Each row is a point. Each copy is the shape, with its points in the same order, turned, moved and blurred by noise. Some copies are also mirrored. Which?
(in the rows, 128 means zero)

Shape (9 x 3):
[[ 97 154 177]
 [100 108 158]
 [162 171 110]
 [157 138 120]
 [142 121 164]
 [190 120 137]
 [122 119 175]
 [ 99  80 177]
 [192 143 138]]
Copy 1 (9 x 3):
[[ 78 130 138]
 [112  97 151]
 [155 170  98]
 [156 137 106]
 [117 105 108]
 [163 113  74]
 [101  97 124]
 [107  63 152]
 [153 133  67]]
Copy 1 is: mirrored
Copy 2 (9 x 3):
[[ 92 150 159]
 [100  98 157]
 [155 145  84]
 [158 125 119]
 [139 118 159]
 [191 112 127]
 [119 115 180]
 [ 92  79 177]
 [192 138 130]]
Copy 2 is: only turned
Copy 3 (9 x 3):
[[ 75 170 151]
 [113 190 128]
 [100  98  92]
 [122 122 101]
 [127 150 142]
 [156 107 119]
 [117 169 150]
 [136 210 145]
 [139  94 122]]
Copy 3 is: mirrored

Shape (8 x 3):
[[147 108 163]
 [ 98 161  88]
 [ 89 170  96]
 [101 121 167]
 [ 96 124  86]
 [125 108 170]
 [152 116 160]
 [114 156  79]]
Copy 1 (8 x 3):
[[130 106 161]
 [125 153  68]
 [129 165  74]
 [163 139 147]
 [145 119  71]
 [152 122 161]
 [120 110 158]
 [114 139  62]]
Copy 1 is: mirrored
Copy 2 (8 x 3):
[[ 85 105 113]
 [147 172 165]
 [138 178 175]
 [ 77 119 159]
 [153 134 167]
 [ 76 107 134]
 [ 86 114 108]
 [158 167 149]]
Copy 2 is: mirrored
Copy 3 (8 x 3):
[[102 119 164]
 [175 117  89]
 [186 125  95]
 [147 105 173]
 [159  88  94]
 [121 111 175]
 [101 124 157]
 [159 119  75]]
Copy 3 is: mirrored

Shape (8 x 4):
[[118 142  72 156]
 [126 113 139 112]
 [178 121 122 103]
 [153 115  91 113]
 [ 95 110 189 136]
 [167  79 132 112]
 [ 54 155  67 128]
 [130 141 144 141]]
Copy 1 (8 x 4):
[[105 120  71 159]
 [124 109 136 103]
 [171 125 110  77]
 [144 108  83  97]
 [110 112 183 133]
 [165  76 135  79]
 [ 55 141  65 145]
 [144 132 132 126]]
Copy 1 is: only turned
Copy 2 (8 x 4):
[[137 136  79 168]
 [123 119 148 124]
 [ 85 138 120  97]
 [102 119  92 121]
 [141 113 202 152]
 [ 73  97 133 118]
 [204 113  80 151]
 [125 154 151 138]]
Copy 2 is: mirrored

Shape (9 x 6):
[[101  99 185 163 167 108]
 [147 145 145 171 141  99]
 [173 143 181 154 143 122]
 [119 107 133 144 138 163]
 [ 96 147 165 146 167 139]
 [137 152  67  87 128 103]
 [160 127 164 117 150 105]
 [ 99 153 103  83  55 147]
 [126 136  71  93  84 109]]
Copy 1 (9 x 6):
[[120 111 189 164 184 108]
 [147 168 146 158 158 118]
 [170 172 186 133 149 133]
 [119 115 149 146 146 174]
 [ 93 146 167 139 175 141]
 [128 139  71  86 121 128]
 [157 145 171 109 151 119]
 [ 78 139 115 102  55 151]
 [115 126  76 105  81 132]]
Copy 1 is: only turned
Copy 2 (9 x 6):
[[ 78 107 195  92 124 114]
 [108 162 173 118  99 112]
 [144 153 201 106 109 135]
 [100 110 129 116 125 162]
 [ 78 140 172 104 155 152]
 [145 168  73 104 148  93]
 [145 135 172  83 129 101]
 [142 134  85 180 179 118]
 [138 145  63 146 134  87]]
Copy 2 is: mirrored

Shape (12 x 8):
[[148  80 141 125 124  87 141 133]
 [156  95 145 133  69 140 164 125]
 [154  89 134 111  76 104 176  69]
 [ 79 130 103 152 184 158 116 163]
 [113 115  80 155 140 137  89 151]
 [ 98 147 127 184 153 136 102 167]
 [ 96 163 107 145 160 126 161 161]
 [133 125 126 161 111  71  91 160]
 [145 128 122 142 109 123 144  77]
 [153 110 130  81  54  94 109 124]
 [204 109 113 119  89 102 153 122]
 [183 121 171  97 120 131 161  90]]
Copy 1 (12 x 8):
[[151 115 167 149 134  81  96 111]
 [154 128 172 159  73 138 119 108]
 [167 171 189 165  99 108 101  63]
 [ 69 105 100 131 185 159 119 131]
 [ 95 103  85 151 142 134  82 119]
 [ 74  72  95 140 148 131 141 124]
 [ 92 134 105 128 159 133 154 145]
 [113  85 110 138 124  67 103 113]
 [145 142 139 147 123 129 119  56]
 [144 149 162 116  69  79  59 104]
 [207 142 135 144  90 101  95 100]
 [189 134 173  98 118 131 130  79]]
Copy 1 is: mirrored
Copy 2 (12 x 8):
[[166 133 112 146 108 121 168 113]
 [152  86 149 119  70 114 156 121]
 [149  92 120 101  78  85 174  76]
 [ 91 141 113 135 185 160 104 169]
 [122 125  86 146 133 152  76 154]
 [ 94 147 142 173 154 141  95 171]
 [ 88 150 125 135 153 109 138 177]
 [140 169 112 188  89 128 107 141]
 [126  98 132 128 115  86 118  92]
 [161 148 112  96  35 118 124 105]
 [195 111 111 109  80  82 145 133]
 [169 120 176  92 117  94 158  97]]
Copy 2 is: mirrored

Shape (13 x 8):
[[130 178  93  84 109 171 147 117]
 [141  88 105 148 178 120 133 169]
 [132 168 143 148  92 124  87  88]
 [ 74  98 148 141 170 173 123 136]
 [127 133 173  86 106 121 127 148]
 [131  99 158 154  68  96 112 191]
 [ 91 182  90  91 177 149 124 133]
 [131 148  98  99 150 113 167 110]
 [147 169  96 103 144 115 170 119]
 [ 77 144 177 124 126 119  85 171]
 [ 88 185 171 155 119 116 155 128]
 [118  85 169 144 110 118 139 165]
 [ 84 108  72 108 165 133 141 117]]
Copy 1 (13 x 8):
[[134 146  73  95 163 118  86 124]
 [133  82 162 192 192 105 112 137]
 [157 153 135 107 105 173 152 141]
 [ 66 109 177 140 166 150  93 136]
 [126 143 162 117 113  88  97 148]
 [123 124 152 191  71  92 139 143]
 [109 145 107 105 217 129  96 168]
 [142 113 119  90 190  98 125 129]
 [151 125 113  97 186  94 123 112]
 [ 94 163 176 147 121 120 113 194]
 [ 91 179 154 110 144 119 168 121]
 [101 102 186 160 106  95 114 130]
 [105  64 114 116 196 126 114 160]]
Copy 1 is: mirrored
Copy 2 (13 x 8):
[[153 152  69  76 121 167 137 147]
 [130  80 125 163 133  84 141 169]
 [137 172 106 137 103 140  89  79]
 [ 73  69  97 142 138 147 126 135]
 [121 121 161  83  99 147 112 125]
 [115 126 172 133  40  91 118 129]
 [128 118  63  89 163 131  83 169]
 [148 129  99  92 168 113 149 132]
 [164 155 106  89 158 111 150 147]
 [ 80 111 141 116  97 122  55 138]
 [ 69 188 130 109 124 135 106 136]
 [ 88 104 168 141  85 117 142 124]
 [118  84  56  95 147 100 142 126]]
Copy 2 is: only turned
Copy 3 (13 x 8):
[[133 139  77 104 107 183 135 107]
 [137  86  91 172 163  76 145 122]
 [142 194 133 148  98 127 106 133]
 [ 76  86 147 160 145 131 150 148]
 [152 113 146  92  93 112 136 128]
 [171 115 122 144  63  57 141 177]
 [ 94 138  87  98 175 153 132 129]
 [123 141  85 115 137 126 162  79]
 [145 150  75 113 137 132 169  84]
 [119 127 159 103 122  93 128 190]
 [128 179 146 121 115 129 195 158]
 [141  92 139 151  86  78 163 147]
 [ 66 112  72 138 142 111 142 102]]
Copy 3 is: only turned
Copy 4 (13 x 8):
[[132 155  81  80 132  86 151 138]
 [ 90  92 112 167 107 172 154 108]
 [150 167 136 135 140  95  79 133]
 [ 91 120 136 149 200 159 164 138]
 [119 124 176  84 122 114 140 126]
 [ 94  98 187 139  75 120 102 173]
 [ 79 164  77  89 160 136 147  93]
 [111 135  97 117 122  95 161  74]
 [113 155  94 119  99  94 161  79]
 [ 75 146 185 105 149 150 103 141]
 [ 89 192 173 145 140  85 134 121]
 [ 99  93 186 148 116 132 148 148]
 [ 76  98  78 134 163 120 145  89]]
Copy 4 is: mirrored

Shape (13 x 9):
[[120  83 122 124 110 125  93 131 102]
 [111 113 143  87 205 188 162 111  95]
 [166 116 145 123 149 114 103 133 114]
 [122  92  86  56 117 123  91 134 126]
 [131 197 142 146 154 148 139  97  84]
 [ 80  97 108  99 162 191 174 108 107]
 [177 167 128 148 126 135 154 114  91]
 [126 176 172 138 140 131 181  61 120]
 [176 143 149 168 141 142 123 130 112]
 [127 118 104 124 136 126  95 157 158]
 [ 86 115 111 101 105  69  94 164 108]
 [120 128 105 132 191 128 182  90  95]
 [ 89  91 110  60 100 104 134 184 121]]
Copy 1 (13 x 9):
[[137  87 121 117 126 137 121  99 127]
 [102 147 185  67 196 155 121 159 134]
 [169 136 131 127 137 123 101 148 118]
 [137 106 114 117 167  96 109  71 159]
 [106 198 115 106 108 167 102 174 122]
 [ 71 119 162  68 175 146 152 147 163]
 [138 167  89  91  95 146 130 187 129]
 [105 187 164 103  75 137 110 197 167]
 [166 148 103 120 117 167 117 184 117]
 [135 120 100 165 167 140 122 115 156]
 [113 112 103 163 127  84 116  88  98]
 [ 91 124 137  83 147 126 103 206 137]
 [116 107 132 144 164  71 169  81 127]]
Copy 1 is: mirrored
Copy 2 (13 x 9):
[[134 127 103  99  96 123 109 115  83]
 [ 73 126  89  97 217 132 140 122 109]
 [173 145 121  84 153 119 109 128 110]
 [129 117  54  65  84 126 121 118 137]
 [129 193 132 152 181 135 157 148 117]
 [ 57 105  87 120 173 131 156  97 106]
 [160 162 151 119 160 117 185 134 112]
 [ 98 184 172 143 180  96 146 120 147]
 [180 147 153 125 166 138 141 126  98]
 [167 106  97 118 115 149 111 109 134]
 [149 121  76 127  69  97  93 170 117]
 [116 138  97 142 197  78 159 103 118]
 [112  73  80  88  76 109 117 168 132]]
Copy 2 is: only turned

Shape (15 x 11):
[[ 60 113 130 177 144 124  82 118 131 133 105]
 [136 152 115  83 136 124 145 114 105 117 125]
 [146 136 132  83 180 147 132  96 110 119 145]
 [137 126 136 107 174 134 121 122 105 175  84]
 [123 101 126 110 129 136  83 102 120 107 110]
 [107 108 140 125 111 137 150 169 170 155 150]
 [135 122  39 125 125 185 141 129 123 164 151]
 [144 141 133 130 183 126 139 136 247 137  77]
 [143 157 137 103 120 176  88 101 108 122 128]
 [132 152 136 101 110 186 117 100 114 131  74]
 [ 62 124 144 197 150 177 121 154 123 124 127]
 [143  97 130 118 144 132 123 143 117 119  92]
 [104 131 128  83 122 122 131 241 111 136 152]
 [150 107  92 240 113 131  67  95 121 151 130]
 [ 83 119 129 177 133 126 118 136 105 118 135]]
Copy 1 (15 x 11):
[[ 61 102 145 153 149 110  80 151 158 121 143]
 [132 153 119 113 150 117 137  93  89 108 116]
 [152 145 122 112 181 156 109  92  95 130 133]
 [135 116 152 124 191 105 106 104 116 153  87]
 [109 117 149 146 137 148  85 106 108 103 107]
 [140  88 139 107 110 125 161 144 157 127 144]
 [138 113  47 138 127 141 138 142 120 168  84]
 [181 150 152 120 162 120 112 129 243  94 106]
 [122 172 147 132 123 157 106 117  95 155 107]
 [100 163 154 142 131 143 134  86 125 149  77]
 [ 60 111 140 167 155 150 146 176 160 150 148]
 [132 102 153 148 161 128 124 132 116  99  91]
 [113  86 143  63 122 127 178 192 100  94 115]
 [126 109 110 232 118  90  61 179 130 158 133]
 [ 82 103 124 164 151 119 122 157 129 116 158]]
Copy 1 is: only turned
Copy 2 (15 x 11):
[[ 61  73 119 182 139 113 107  93 110 139 108]
 [131 151 105  93 138 134 133 123  99 108 107]
 [137 132 106  84 167 147 110 114 118 110 151]
 [115 100 112 100 183 155 151 112  87 164 110]
 [132  80 102 134 137 140 100 127 122 119  99]
 [ 76 114 135 120  86 139 169 135 146 156 134]
 [120 136  46 162 112 147 184 155 100 139 163]
 [122 158 148 157 165 172 144  90 202 204 105]
 [133 122 111 120 124 170  85 139  79 131 131]
 [135 123 116 133 123 205 120 115  73 124 100]
 [ 43  95 159 190 139 135 132 128  97 124 155]
 [129  96 136 127 157 139 148 144 121 129  94]
 [ 42 133 130  77 114 119 166 205 126 127  98]
 [140  64 106 222 118  75 117 123  74 179 145]
 [ 76  98 137 163 129  92 134 123  93 119 128]]
Copy 2 is: only turned
Copy 3 (15 x 11):
[[ 95 128 160 177 166 110  79 160 100 172 110]
 [101 121 103  90 159 115 120  99 147 118 156]
 [131  87 113  88 188 141 104  95 136 137 160]
 [120 120 112 135 174 118  90  76 165 177 112]
 [102 111 118 134 145 138  52 123 122 130 137]
 [141 115 133 164 101 121 141 146 156 164 169]
 [ 96 127  42 168 163 136 136 110 118 166 199]
 [157  89  98 172 171 147 143 174 201 130  63]
 [111 154 115 103 160 178  82 106 125 139 150]
 [ 88 146 104 116 134 182 104  83 132 146 110]
 [104 131 183 198 168 144 133 137 101 173 142]
 [113 107 125 160 145 122  87  90 155 126 136]
 [100 141 169 146 116  96 129 119 215 148 218]
 [150 179  87 218 171 111  60 137  54 141 132]
 [108 136 163 170 160  99 107 129  99 147 152]]
Copy 3 is: mirrored
Copy 4 (15 x 11):
[[ 52 113 133 182 119 127 100  91 107 164 142]
 [154 154 127 101 148 122 123  97 126 140 117]
 [160 152 124 120 187 139 102  92 130 138 135]
 [122 159 136 134 178 123 106 102 125 210 109]
 [128 106 119 143 130 136  86  91 129 152 102]
 [108 162 150 146 105 171 127 165 150 157 155]
 [135 177  37 141 127 138 141 150 104 167 132]
 [111 207 161 215 142 156 147 100 208 170  99]
 [150 163 119 131 131 165  72  83  84 144 103]
 [141 158 126 125 121 172 117  66  91 179  88]
 [ 60 130 139 188 142 172 128 120  74 149 157]
 [132 124 144 145 149 137 121 129 125 163  87]
 [ 72 171 154  81 134 155 115 200 125 121 111]
 [128 122  99 242  89  82  89 131  66 183 137]
 [ 87 117 135 165 130 124 124 120  89 140 152]]
Copy 4 is: only turned

Shape (17 x 11):
[[156 141  91 116 133 152 166 181 162 136 113]
 [134 143  96 157 128 135 178 147  85 181 143]
 [134 158 141  89  78 161  96 112 139 101 146]
 [114 148 156 125  75 136 107 118 103 115 155]
 [157 105 110 156  70 131 173 106 100 101 107]
 [128 130 172 137 153 158 116 180 106 136  82]
 [ 67 114 188 166 128 148 140 161 108 113  92]
 [ 84 145 177 125 143 106 152 114 156 150  73]
 [107 176  92  95 139 191  97 121  98 191  73]
 [ 79 159 114 171 131 135  99 109 149 175  82]
 [ 74 123 101 114 147 128  96 139  86 115 122]
 [153 187 146 144  97 120 162  90 103  98 153]
 [ 96 169  99 109 108 156 108 146  78 111 148]
 [ 85  92 185 124  58 162 138 183  98 184 146]
 [129 107 115 100 129 192 131 118 133 104 142]
 [122 107  98 129 148 157  98 147 100 136  94]
 [145 104 101  89  86 113 156 169  87 179 139]]
Copy 1 (17 x 11):
[[159 183 128 114 133 160 134 171 139 114 124]
 [145 165 135 145  76 153 118  99 106 123 158]
 [101 132 154  52 167 137  91 127 110 126  85]
 [ 84 115 165  90 137 122  91 104 103 113 102]
 [154 101 181 115 109 132 170 110 123  91 101]
 [125 138 152 176 179 137 106 163  76 127 142]
 [ 74 115 140 197 177 137 124 125 113 108 120]
 [ 91 144 127 188 156 138 137 132 124 178  82]
 [129 125  96 100 139 210 114 146  52 181 139]
 [105  97  95 158 107 169  94 147 106 163  89]
 [ 90 109  82 114 145 108 126 130  78 120 146]
 [139 156 165 103 129 119 111  62 105 110  58]
 [ 91 139 108  79 128 138 105 112  70  94 135]
 [ 41 129 211 138 127 164 102 136 123 119 179]
 [134 112 129  84 179 146 116 122 140 113 144]
 [139 101 109 126 147 136 125 161  87 126 153]
 [113 157 174  92  84 127 145 149 117 140 175]]
Copy 1 is: only turned
Copy 2 (17 x 11):
[[186 105 105 179 117 123 132 103 152 161 101]
 [164 139  89 115 114 188 149 128 151 189 125]
 [ 98  88 140 161 117 102 133 100 175 148 186]
 [ 78 128 136 145 112 137 150 128 160 153 185]
 [145 128 145 135  39 145 180 120 122 148 144]
 [101 132 132 157 139 132  93 131  97 167  97]
 [ 66 164 147 164 121 169 121 117 115 134  87]
 [121 153 206 133 147 150 121 115 168 142  88]
 [115  96 111  75 125 120  67  85 174 209 103]
 [122 182 141  98 120 132  80 104 188 142 108]
 [ 84 126  93  95 145 120 152 114 147 130 108]
 [134 149 162 141 118 148 185  90 140 178 202]
 [ 84 116  81 125 131 120 159  95 160 177 149]
 [ 60 109 111 181  96 201 111 187 171 164 123]
 [123  69 114 141 109 142 125  78 137 116 142]
 [119 113  95 103 115 117 108 116 121 140 100]
 [147  79 100 129 103 150 164 185 164 180 118]]
Copy 2 is: mirrored
Copy 3 (17 x 11):
[[162 169 101 139 111 175 154 144 138  77 108]
 [141 117  50 124  95 166 127 135 142 151 131]
 [143 126 180  89 109 133 108 158 122  99 189]
 [124  98 167 105 100 122 113 165 133 140 168]
 [142  53 112 105  84 133 166 132 101  95 122]
 [155 130 125 180 155 146 103 146  90 143 119]
 [102  93 172 196 123 161 121 137  86 153 124]
 [102 129 168 130 158 175 133  74  99 153 107]
 [178 177 108 126 102 163  53  81 105 140 173]
 [113 130 140 139  99 155  57  68 131 136 115]
 [107 157 118 155  86  88 110 115 104 153 162]
 [102  88 119  53 124 147 121 173  99 108 142]
 [122 152 119 120  68 125  95 159 103 142 175]
 [158  82 181 170  91 175 145 158 163 187 177]
 [136 140 128 136 118 137 140 126 129  89 199]
 [153 142 109 176 105  97 100 106 116 127 154]
 [193 136 116 115  80 136 178 150 153 169 148]]
Copy 3 is: mirrored
Copy 4 (17 x 11):
[[151 141 101 105 109 144 159 206 147 112 142]
 [123 118  70 116 128 165 184 142 102 164 164]
 [124 151 110 105 100 156 129  93 157  46 123]
 [ 95 142 106 120 107 158 119  78 120  86 129]
 [109 130  44 124  93 112 161 135  81  96  97]
 [145 149 123 113 158 181 101 160 109 136  90]
 [ 73 146 129 154 163 163 110 148 105 134  75]
 [ 99 144 150 103 154 121 159 130 155 155  66]
 [161 178  60  90 186 200 162 115 184 130 121]
 [127 186  97 149 153 134 153 106 180 171 108]
 [115 122  83 131 195 136 107 117 148 107 145]
 [116 150 122 108 103 126 185  86  76  82 136]
 [110 151  81 117 164 168 130 111 130  76 174]
 [ 50 111  89 115  92 225  96 131 134 146 107]
 [142 105  89 143 130 166 150 143 152  57 110]
 [157 132  63 133 168 155 113 144 142 122 116]
 [107  91  49  62 102 160 128 149 130 137 153]]
Copy 4 is: only turned
